Each row is a point. Each copy is the shape, with its points in the same order, stretched, turned, moved and blurred by noise. Some copies are also mirrored. Which?

Shape:
[[-0.45, -0.33],
[+0.39, -0.13],
[-0.17, -0.14],
[-0.63, +0.53],
[+0.58, -0.05]]
Copy 1:
[[-0.02, -0.55],
[-0.11, +0.09],
[-0.15, -0.35],
[-0.73, -0.60],
[-0.10, +0.30]]
Copy 1 is: only turned
Copy 2:
[[+0.19, +0.57],
[+0.42, -0.34],
[+0.17, +0.22],
[-0.62, +0.36],
[+0.43, -0.57]]
Copy 2 is: mirrored

Shape:
[[+0.76, -0.22, +0.71, +0.03],
[+0.06, +0.50, -0.09, -0.07],
[-0.43, +0.30, +0.35, +0.36],
[-0.15, +0.01, +0.40, +0.33],
[-0.17, +0.44, -1.03, +0.05],
[-0.16, -0.25, +0.02, +0.10],
[+0.06, +0.27, +0.58, +0.15],
[+0.14, +0.17, -0.15, -0.14],
[+0.38, +0.47, +0.02, +0.29],
[+0.83, +0.43, -0.43, -0.67]]
Copy 1:
[[+0.50, -0.73, +0.84, +0.17],
[-0.33, -0.14, -0.16, -0.29],
[-0.45, -0.35, -0.17, +0.45],
[-0.04, -0.40, +0.07, +0.44],
[-0.21, +0.31, -1.02, -0.54],
[+0.15, +0.06, -0.09, +0.28],
[-0.25, -0.51, +0.30, +0.24],
[-0.03, -0.01, -0.01, -0.24],
[-0.10, -0.65, -0.10, -0.15],
[+0.07, +0.09, +0.18, -1.00]]
Copy 1 is: mirrored
Copy 2:
[[-0.95, -0.19, +0.58, +0.04],
[+0.40, +0.41, +0.16, +0.33],
[+0.57, -0.20, +0.62, +0.25],
[+0.15, -0.29, +0.54, +0.14],
[+0.94, +0.31, -0.69, +0.52],
[+0.25, -0.33, +0.16, -0.13],
[+0.01, +0.08, +0.72, +0.19],
[+0.23, +0.22, -0.03, +0.15],
[-0.01, +0.14, +0.24, +0.68],
[-0.24, +0.97, -0.46, +0.31]]
Copy 2 is: mirrored
Copy 3:
[[-0.29, +0.55, +0.76, +0.23],
[+0.50, +0.23, +0.14, +0.00],
[+0.46, -0.25, +0.32, +0.54],
[+0.17, -0.14, +0.35, +0.53],
[+0.40, +0.11, -0.76, -0.04],
[-0.01, -0.16, +0.14, +0.28],
[+0.22, +0.01, +0.51, +0.31],
[+0.13, +0.26, +0.07, -0.12],
[+0.37, +0.53, +0.20, +0.19],
[+0.08, +0.84, +0.02, -0.74]]
Copy 3 is: mirrored

Shape:
[[-0.05, -0.34, +0.39, +0.57, +0.29, -0.07],
[-0.26, -0.59, -0.27, -0.53, +0.17, +0.26],
[+0.07, -0.19, +0.25, -0.02, -0.24, -0.62],
[+0.48, -0.03, -0.21, +0.30, -0.05, -0.38],
[-0.57, -0.45, -0.73, -0.49, +0.23, -0.35],
[+0.04, +0.06, +0.20, +0.25, +0.22, -0.22],
[+0.37, -0.10, +0.13, +0.22, +0.28, -0.40],
[+0.11, -0.60, +0.04, +0.11, +0.06, -0.64],
[+0.09, +0.36, +0.04, +0.38, -0.57, -0.37],
[+0.15, -0.01, -0.58, +0.58, -0.41, +0.01],
[-0.91, -0.36, -0.71, -0.53, +0.21, +0.17]]
Copy 1:
[[-0.12, -0.53, +0.48, +0.72, +0.27, +0.22],
[-0.24, -0.57, -0.53, -0.14, -0.18, -0.53],
[+0.06, +0.38, -0.05, +0.78, +0.18, -0.28],
[+0.72, +0.05, +0.05, +0.63, +0.03, +0.16],
[+0.05, -0.43, -1.11, -0.04, +0.21, -0.31],
[+0.12, -0.01, +0.31, +0.39, +0.24, +0.10],
[+0.44, -0.09, +0.27, +0.46, +0.38, -0.02],
[+0.30, -0.20, -0.10, +0.91, +0.34, -0.32],
[+0.24, +0.52, +0.07, +0.56, -0.10, +0.44],
[+0.31, -0.22, -0.27, +0.50, -0.54, +0.60],
[-0.54, -0.49, -1.15, -0.46, +0.03, -0.12]]
Copy 1 is: only turned
Copy 2:
[[+0.03, -0.44, +0.30, +0.17, +0.37, -0.87],
[+0.06, -0.10, +0.14, +0.74, +0.87, +0.38],
[-0.44, +0.19, -0.05, -0.36, +0.22, -0.43],
[+0.23, +0.38, -0.22, -0.01, -0.17, -0.54],
[-0.57, +0.06, -0.29, +0.95, +0.35, +0.43],
[+0.04, -0.25, +0.01, -0.03, +0.04, -0.41],
[+0.17, -0.03, -0.36, -0.06, +0.11, -0.57],
[-0.35, +0.15, -0.30, +0.14, +0.45, -0.74],
[-0.20, +0.35, +0.45, -0.48, -0.47, -0.41],
[+0.16, +0.50, +0.43, +0.46, -0.43, -0.49],
[-0.43, -0.25, +0.27, +1.20, +0.38, +0.75]]
Copy 2 is: mirrored
Copy 3:
[[+0.24, +0.31, -0.13, -0.08, +0.75, +0.01],
[+0.15, -0.28, -0.72, -0.51, -0.23, +0.06],
[-0.10, -0.51, +0.02, +0.21, +0.25, +0.01],
[+0.34, -0.13, +0.03, +0.56, +0.23, -0.41],
[-0.41, -0.32, -0.99, -0.16, -0.28, -0.29],
[-0.01, +0.21, +0.07, +0.09, +0.37, -0.27],
[+0.23, -0.15, +0.06, +0.08, +0.46, -0.47],
[+0.08, -0.53, -0.38, +0.08, +0.53, -0.21],
[-0.05, +0.20, +0.28, +0.88, +0.08, +0.07],
[+0.35, +0.43, -0.29, +0.84, +0.07, -0.02],
[-0.43, +0.20, -1.06, -0.35, -0.48, +0.02]]
Copy 3 is: only turned

Shape:
[[-0.08, -0.43, -0.10, -0.23, +0.53, +0.27, -0.22, +0.25, -0.21],
[+0.01, +0.46, +0.20, +0.84, +0.26, +0.25, -0.29, -0.79, -0.14],
[-0.22, -0.43, +0.26, -0.41, +0.49, +0.03, +0.41, +0.09, -0.12],
[-0.01, +0.28, -0.40, -0.21, +0.59, -0.44, -0.64, -0.71, -0.02],
[+1.06, -0.66, -0.10, -0.63, -0.52, -0.21, +0.37, +0.10, -0.50],
[-0.37, +0.61, -0.34, +0.27, -0.33, -0.21, +0.16, -0.25, -0.21],
[+0.56, -0.07, +0.37, -0.65, +0.10, -0.06, -0.49, -0.30, -0.64],
[+0.07, +0.49, -0.09, +0.13, -0.03, +0.21, -0.34, -0.14, +0.32],
[-0.27, +0.05, -0.45, +0.12, +0.44, +0.21, -0.38, -0.53, -0.13],
[+0.35, +0.38, +0.09, +0.42, +0.25, -0.37, +0.55, -0.26, +0.09],
[-0.36, +0.10, +0.19, +0.50, +0.01, -0.04, -0.51, -0.76, +0.30],
[+0.16, -0.47, -0.08, +0.16, -0.41, -0.43, +0.35, +1.02, -0.42]]
Copy 1:
[[+0.04, -0.04, +0.28, -0.68, +0.26, -0.10, -0.31, +0.05, -0.38],
[+0.51, +0.64, -0.26, -0.05, +0.29, +0.93, +0.45, -0.45, +0.31],
[-0.21, -0.33, +0.42, -0.57, -0.15, -0.14, +0.27, -0.35, -0.28],
[+0.19, +0.61, -0.28, -0.57, +0.18, -0.09, -0.03, -0.09, +0.64],
[+0.19, -0.43, +0.93, -0.31, -0.20, -0.28, +0.36, +1.13, +0.26],
[+0.20, +0.45, -0.39, +0.51, -0.05, -0.15, +0.38, +0.13, +0.38],
[+0.70, +0.20, +0.78, -0.68, -0.15, -0.01, +0.02, +0.26, +0.26],
[+0.19, +0.20, -0.07, +0.15, +0.17, +0.30, -0.28, -0.08, +0.62],
[+0.13, +0.73, -0.25, -0.44, +0.05, +0.35, -0.06, -0.03, +0.03],
[+0.16, -0.34, -0.31, -0.05, +0.37, +0.15, +0.83, -0.25, +0.50],
[-0.13, +0.60, +0.24, +0.04, +0.26, +0.50, +0.09, -0.47, +0.64],
[-0.04, -0.41, +0.54, +0.36, +0.70, -0.72, +0.48, +0.48, -0.38]]
Copy 1 is: mirrored
Copy 2:
[[+0.22, -0.59, -0.70, -0.12, +0.14, +0.00, -0.31, -0.25, +0.00],
[+0.26, +0.21, +0.55, +0.52, +0.87, +0.54, +0.00, -1.04, +0.02],
[-0.02, -0.91, -0.06, -0.08, -0.25, -0.09, -0.48, -0.34, +0.06],
[-0.94, +0.25, +0.15, +0.26, +0.55, +0.07, +0.30, -0.30, -0.02],
[+0.28, -0.15, -0.27, -0.32, -0.79, -1.35, -0.04, -0.13, -0.40],
[+0.12, +0.18, +0.64, +0.63, -0.44, +0.57, +0.34, -0.51, -0.32],
[-0.39, +0.27, -0.49, +0.02, -0.01, -0.74, -0.71, -0.49, -0.21],
[+0.32, +0.33, +0.25, +0.37, +0.22, +0.43, -0.11, -0.05, +0.12],
[-0.11, -0.10, -0.04, -0.01, +0.46, +0.52, +0.28, -0.53, +0.08],
[+0.11, -0.37, +0.74, +0.89, +0.12, -0.10, +0.11, -0.68, -0.03],
[+0.02, +0.18, +0.76, +0.11, +0.94, +0.53, -0.08, -0.26, -0.14],
[+0.61, -0.69, -0.46, +0.47, -0.66, -0.21, +0.08, +0.10, -0.94]]
Copy 2 is: mirrored
Copy 3:
[[+0.28, +0.18, -0.03, +0.19, +0.26, -0.41, -0.36, +0.47, -0.18],
[-1.03, +0.10, +0.27, +0.45, +0.06, +0.36, -0.20, +0.34, +0.40],
[+0.18, +0.03, -0.05, -0.25, +0.23, -0.46, -0.28, -0.09, -0.26],
[-0.10, +0.08, -0.22, +0.58, +0.74, -0.06, -0.31, +0.31, +0.86],
[+0.74, -0.11, -0.84, +0.28, -0.26, +0.46, -0.23, -0.46, -0.26],
[-0.35, +0.22, -0.23, +0.07, -0.16, -0.04, +0.47, +0.20, +0.74],
[+0.36, -0.10, -0.29, +0.06, +0.17, +0.53, -0.74, +0.12, +0.42],
[-0.16, -0.16, +0.32, +0.34, +0.15, +0.08, +0.25, +0.49, +0.38],
[-0.36, +0.07, -0.21, +0.38, +0.43, -0.25, -0.17, +0.63, +0.39],
[-0.35, +0.29, +0.15, +0.27, +0.15, +0.27, +0.31, -0.43, +0.10],
[-0.74, -0.31, +0.28, +0.54, +0.04, -0.17, -0.34, +0.27, +0.64],
[+0.64, +0.61, -0.17, +0.32, -0.68, -0.29, +0.08, -0.24, -0.16]]
Copy 3 is: only turned
Copy 4:
[[-0.31, -0.12, -0.44, +0.22, +0.05, -0.29, -0.39, +0.60, +0.06],
[-0.06, +0.03, +0.31, +0.65, +0.11, +0.41, -0.17, -0.68, +0.10],
[-0.34, +0.11, -0.56, +0.24, -0.26, -0.04, +0.08, +0.73, -0.18],
[+0.22, +0.64, -0.17, +0.09, -0.26, -0.35, -0.87, -0.10, -0.03],
[+0.40, -0.65, -1.24, -0.52, -0.63, -0.22, +0.03, +0.30, +0.00],
[+0.03, +0.24, -0.06, -0.24, +0.26, -0.04, +0.13, -0.47, -0.47],
[+0.61, -0.25, -0.63, +0.22, -0.43, -0.20, -0.77, +0.44, -0.38],
[+0.17, +0.09, +0.41, -0.29, +0.24, +0.15, -0.20, -0.14, +0.14],
[-0.38, +0.32, -0.07, +0.15, +0.05, -0.03, -0.65, -0.15, +0.03],
[+0.24, +0.37, -0.18, +0.00, +0.03, +0.26, +0.63, -0.28, +0.27],
[-0.24, +0.03, +0.47, +0.38, -0.37, +0.01, -0.36, -0.40, -0.07],
[-0.08, -0.62, -0.85, -0.20, +0.02, -0.83, +0.65, +0.32, -0.08]]
Copy 4 is: mirrored
